Every row gives one point. The ring and each string are closed loops that go straight from each point to the next, and from the last back to the first. Before rounding, they use only three directions, however many columns there are. Count how often each string passes through the ring. Passing back the other way cancels.

Ring, 8 rows:
[[ 41  12   5  17]
 [ 32  35  -4  19]
 [  7  48 -11  10]
 [-16  39 -10  -3]
 [-26   6  -8 -21]
 [-17 -14  -6 -26]
 [  7 -28   1 -18]
 [ 28 -21   7  -2]]
String:
[[ 24  11   9  13]
 [ 24  11 -14  -3]
 [ 38  15 -15   4]
 [ 50  23 -11  15]
 [ 54  33   5  33]
 [ 43  36  12  35]
 [ 49  45  -6  29]
 [ 37  36 -31   3]
 [ 23  27 -15   3]
 [ 12  20   2   8]
 [ 17  31   7  18]
 [ 29  54   6  34]
 [ 37  60  -5  32]
 [ 37  46 -26  11]
 [ 29  30 -24   2]
 [ 18  20  -4   6]
 [ 15  19  14  16]
 [ 33  27  21  33]
 [ 49  28  14  34]
 [ 58  22 -12  18]
 [ 43  15 -18   4]
 [ 19  11 -14  -5]
 [ 23  11  10  13]]
Times through: 2

Ring:
[[ 42   9  24   5   5  -7   0  -9]
 [ 11  25  17  -3  -2  14   5 -12]
 [-20  15   3  -2  -5  20   4 -10]
 [-26 -11  -1  10  -4   8   1  -9]
 [  3 -24   9  19   0  -9  -2  -9]
 [ 35 -18  18  17   6 -18  -4  -7]]
String, 27 rows:
[[  0 -27  21  26  -6  -6   4 -16]
 [ 10 -37  16  28  -1 -16  -1 -11]
 [ 16 -36   6  22   6 -23  -7  -4]
 [ 14 -21   0  12   8 -16  -7  -1]
 [ 14  -7  11  10   2  -5  -1  -8]
 [ 23  -5  21  13   1  -6   1 -11]
 [ 52  -8  34  18   3 -17   1 -13]
 [ 60  -5  33  15   6 -20  -1 -10]
 [ 44   4  31  11   2  -8   2 -13]
 [ 24   3  19   8   1  -3   1 -10]
 [ 21   0   8   4   6  -6  -4  -4]
 [ 17   2   7   3   5  -3  -3  -5]
 [ 21  12  22   5  -1   4   3 -12]
 [ 26  27  34   2  -5  13   9 -18]
 [ 19  36  28  -5  -5  19   9 -17]
 [  3  32  14  -8  -3  20   5 -11]
 [ -8  35  14  -8  -6  27   8 -14]
 [-22  36  10  -9  -9  33   9 -15]
 [-31  18  -8  -8  -3  23   2  -6]
 [-15   2  -5   1   1   9  -1  -5]
 [ -8   1   4   5  -1   7   1  -8]
 [-18  -4  -6   3   1   6  -2  -5]
 [-29 -10 -14   4   1   6  -4  -2]
 [ -1  -5   3   7   2   0  -2  -6]
 [ -2  -4  12  10  -3   4   3 -12]
 [-13 -14  12  16  -6   4   4 -14]
 [-16 -29  11  24  -6  -2   2 -14]]
Times through: 2
